Every row gives one point. Two turns around zero, p and q, are shown by what they do to some points. Write where each new point lands after one turn and then the other. Backwards means that the second turn is done in reverse. Each puzzle has new turns, and all numbers are rounded.

Turn p:
[0.07 0.33] => [-0.32  0.10]
[-0.13  0.11] => [-0.12 -0.12]
[-0.13 -0.58] => [ 0.56 -0.19]
[0.19 0.14] => [-0.12  0.20]
Turn q:
[ 0.16 -0.65] => [ 0.64 -0.20]
[-0.23  0.27] => [-0.35 -0.06]
[0.23 0.10] => [0.03 0.25]
[-0.12  0.17] => [-0.21 -0.01]
[-0.04  0.11] => [-0.11  0.02]
Where do these land?
q, then p: [ 0.20 -0.09] => [-0.10  0.19]
q, then p: [-0.28  0.30] => [ 0.04 -0.41]
p, then q: [-0.30  0.34] => [ 0.03 -0.45]
q, then p backwards: [ 0.07 -0.32] => [-0.07 -0.32]
q, then p: [ 0.32 -0.24] => [-0.11  0.38]

Turn p:
[ 0.54 -0.23 -0.02 -0.01] => [ 0.03 -0.38 -0.41  0.16]
[ 0.31  0.13 -0.03 -0.61] => [ 0.49  0.00 -0.42 -0.26]
[0.27 0.08 0.03 0.33] => [-0.34 -0.04 -0.23  0.14]
[-0.44  0.11  0.11  0.13] => [-0.09  0.30  0.37  0.02]
[-0.19 -0.13  0.03  0.17] => [-0.10 -0.02  0.24  0.12]
[ 0.15 -0.07  0.21  0.02] => [ 0.04  0.00 -0.13  0.23]
[-0.64  0.11 -0.33 -0.03] => [-0.04  0.15  0.58 -0.41]
Turn q:
[-0.27 -0.12 -0.33  0.34] => [-0.29  0.32 -0.10 -0.34]
[ 0.41 -0.34  0.31 -0.30] => [ 0.61 -0.01 -0.08  0.30]
[-0.20 -0.02  0.14 -0.40] => [-0.02  0.08  0.25  0.39]
[0.26 0.00 0.16 0.31] => [ 0.25 -0.17 -0.06 -0.31]
[-0.09  0.12  0.17 -0.19] => [-0.01 -0.10  0.21  0.18]
[-0.10  0.36 -0.44  0.23] => [-0.52 -0.13 -0.22 -0.22]
Where do these land?
q, then p: [ 0.06  0.38 -0.29  0.22] => [ 0.24 -0.17  0.41 -0.16]
q, then p backwards: [ 0.16 -0.12  0.77 -0.18] => [-0.38 -0.55  0.14 -0.44]
q, then p: [-0.17  0.17 -0.17  0.22] => [ 0.23  0.11  0.24 -0.11]
p, then q: [ 0.22  0.17 -0.53  0.22] => [-0.20  0.45  0.11  0.39]
q, then p: [-0.02 -0.24  0.09  0.08] => [ 0.02  0.10 -0.24 -0.06]
q, then p: [-0.29 -0.33  0.04 -0.20] => [-0.25  0.38 -0.17  0.02]
q, then p: [ 0.03 -0.03  0.10 -0.36] => [-0.32 -0.03 -0.04  0.20]
